Each row is a point. The window is the flat piece filled in between its corners: a triangle in 3 columns, a solid with four corners in 4, and so on. A path goes straight from each point to the next, and from the last back to the first. After which points does the path pass through the window?
In the rows, zero is written as 128.

Window (3 x 3):
| 100 | 168 | 161 |
| 131 | 113 |  77 |
| 127 | 110 | 131 |
Path:
(1): | 109 |  99 | 113 |
(2): | 187 |  84 | 108 |
(3): | 132 | 126 | 152 |
(4): |  94 | 108 | 140 |
(5): |  86 | 123 | 132 |
(6): | 161 | 110 | 118 |
(7): | 149 | 152 | 133 |
(8): |  83 | 112 |  67 |
(9): |  85 | 165 | 129 |
(10): | 134 | 149 | 144 |
(11): | 154 | 118 | 103 |
(12): | 105 | 110 |  97 |
(13): |  94 | 106 | 105 |
(14): | 145 | 184 | 118 |
(15): | 160 | 111 | 122 |
(16): | 109 |  85 |  46 |
Through the window after points: 5, 11

Window (6 x 6):
| 142 | 125 | 160 |  48 |  82 | 122 |
| 167 | 110 | 160 | 113 | 104 | 117 |
| 205 | 135 | 137 |  88 | 121 | 110 |
|  89 | 152 |  63 | 155 | 144 | 120 |
| 114 | 149 | 116 | 133 | 171 | 123 |
| 125 | 139 | 109 | 131 | 148 |  76 |
Path:
(1): | 120 | 111 |  79 | 117 | 156 |  85 |
(2): | 130 | 162 | 137 | 132 | 133 |  92 |
(3): | 139 | 156 | 137 | 118 | 111 | 116 |
(4): | 173 |  86 | 108 | 109 | 133 | 132 |
(5): | 109 | 122 |  68 | 150 | 152 | 123 |
(6): | 103 | 197 | 106 | 115 | 132 |  96 |
(7): | 152 | 176 | 129 | 106 |  95 | 116 |
(8): | 162 |  89 | 116 | 119 | 175 |  77 |
(9): | 114 |  90 | 126 | 118 | 154 | 120 |
(10): | 115 | 175 |  97 | 146 | 129 |  85 |
(11): | 183 | 171 | 147 | 100 |  83 |  98 |
(12): | 157 |  91 | 122 | 108 | 143 | 106 |
Through the window after points: 1, 7

Window (9 x 9):
|  68 |  91 | 152 |  89 | 161 |  86 |  88 | 187 | 161 |
| 109 | 144 | 136 | 104 | 157 | 108 |  44 | 192 | 183 |
| 157 | 151 | 135 | 114 | 169 | 142 | 171 | 109 | 111 |
| 148 | 101 | 156 |  96 | 137 |  88 |  96 | 203 | 119 |
| 118 | 112 | 100 | 125 | 158 |  88 | 152 | 203 | 143 |
| 153 | 127 | 104 | 147 | 154 |  97 | 137 |  75 | 133 |
| 110 | 160 | 126 | 196 | 161 | 120 | 129 |  89 | 101 |
| 123 | 147 |  76 | 129 | 146 | 126 | 140 |  92 |  79 |
| 132 | 146 | 115 | 153 | 101 | 148 | 151 |  82 | 126 |
Path:
(1): | 102 | 173 | 157 | 108 |  94 |  74 | 126 | 139 | 131 |
(2): |  67 | 182 | 118 | 119 | 146 |  61 | 111 | 171 | 136 |
(3): | 166 |  50 | 137 | 120 | 146 | 134 |  96 | 167 | 148 |
(4): | 128 | 113 | 122 | 149 | 140 | 134 | 118 | 121 | 140 |
(5): | 110 | 175 | 127 | 147 | 142 | 110 | 121 | 118 | 118 |
(6): | 118 | 176 | 104 | 115 | 135 |  81 | 130 |  85 | 161 |
(7): | 158 |  88 | 120 | 165 | 169 | 122 | 128 | 113 | 108 |
(8): | 116 | 108 | 107 | 135 | 159 | 129 | 113 | 165 | 136 |
(9): | 100 | 142 | 146 |  86 | 124 |  41 |  89 | 135 | 113 |
(10): | 101 | 173 | 140 | 138 | 142 |  77 | 123 | 149 | 132 |
(11): | 102 | 102 | 129 | 133 | 162 | 121 | 110 | 136 | 133 |
(12): | 124 | 120 | 114 | 133 | 180 | 136 | 106 | 135 | 153 |
(13): | 151 | 172 | 140 | 119 | 104 |  59 | 144 | 117 | 107 |
(14): | 136 | 167 | 122 | 115 | 150 | 100 | 154 | 112 | 127 |
(15): | 142 | 118 |  96 | 153 | 144 | 123 | 116 | 115 | 113 |
(16): | 113 |  91 |  85 | 151 | 206 | 154 | 108 | 120 | 138 |
Through the window after points: 4, 6, 10, 12

Window (12 x 12):
| 177 | 156 |  79 | 120 |  69 | 141 | 154 | 149 |  86 | 159 | 114 | 133 |
| 170 | 127 | 145 |  99 | 120 | 145 | 179 | 113 |  89 |  90 |  67 |  82 |
| 167 | 139 | 141 | 108 | 122 | 169 | 139 | 113 |  74 | 111 | 143 | 160 |
| 121 | 111 | 123 | 133 | 130 | 160 |  79 | 100 | 104 | 142 | 127 |  87 |
| 142 | 144 |  96 | 169 | 168 | 159 | 205 | 101 | 143 | 164 |  83 | 158 |
| 156 | 179 | 120 | 106 | 115 | 107 | 146 | 163 | 136 | 136 | 173 |  92 |
| 178 | 141 |  64 |  98 | 131 | 111 | 119 | 127 | 164 | 109 | 177 | 193 |
| 131 | 147 | 124 | 116 | 153 |  89 | 107 | 145 | 138 | 137 |  70 | 104 |
| 135 | 143 | 129 | 167 | 103 | 118 | 142 | 179 | 107 | 104 | 200 |  97 |
| 123 | 163 | 127 | 176 | 112 | 164 |  83 | 144 | 183 | 118 | 162 | 126 |
|  95 | 175 | 125 | 117 | 120 | 100 | 118 | 107 | 185 |  93 | 134 | 139 |
| 107 |  90 | 146 | 104 | 164 | 119 | 159 | 146 | 159 | 152 | 117 | 124 |
Path:
(1): | 210 | 134 | 130 | 145 | 113 |  97 | 131 | 109 | 100 | 130 | 144 | 166 |
(2): |  93 | 173 |  87 | 108 | 119 | 165 | 132 | 159 | 149 | 128 |  95 |  78 |
(3): | 120 | 154 | 113 | 122 | 151 | 166 | 119 | 124 | 110 | 123 | 130 | 115 |
(4): | 154 | 123 | 134 | 129 | 105 | 133 | 120 | 116 | 123 | 126 | 137 | 129 |
(5): | 205 | 199 | 156 |  90 |  74 |  71 | 164 |  96 | 134 | 144 | 130 | 154 |
(6): | 119 | 142 | 101 | 136 | 146 | 137 | 133 | 136 | 150 | 119 | 133 | 127 |
(7): | 131 | 213 |  97 |  98 | 129 | 197 | 171 | 162 | 129 | 101 | 154 |  90 |
(8): | 148 | 116 | 123 | 138 | 109 | 105 | 107 | 125 | 118 | 149 | 131 | 121 |
Through the window after points: 3, 5, 7
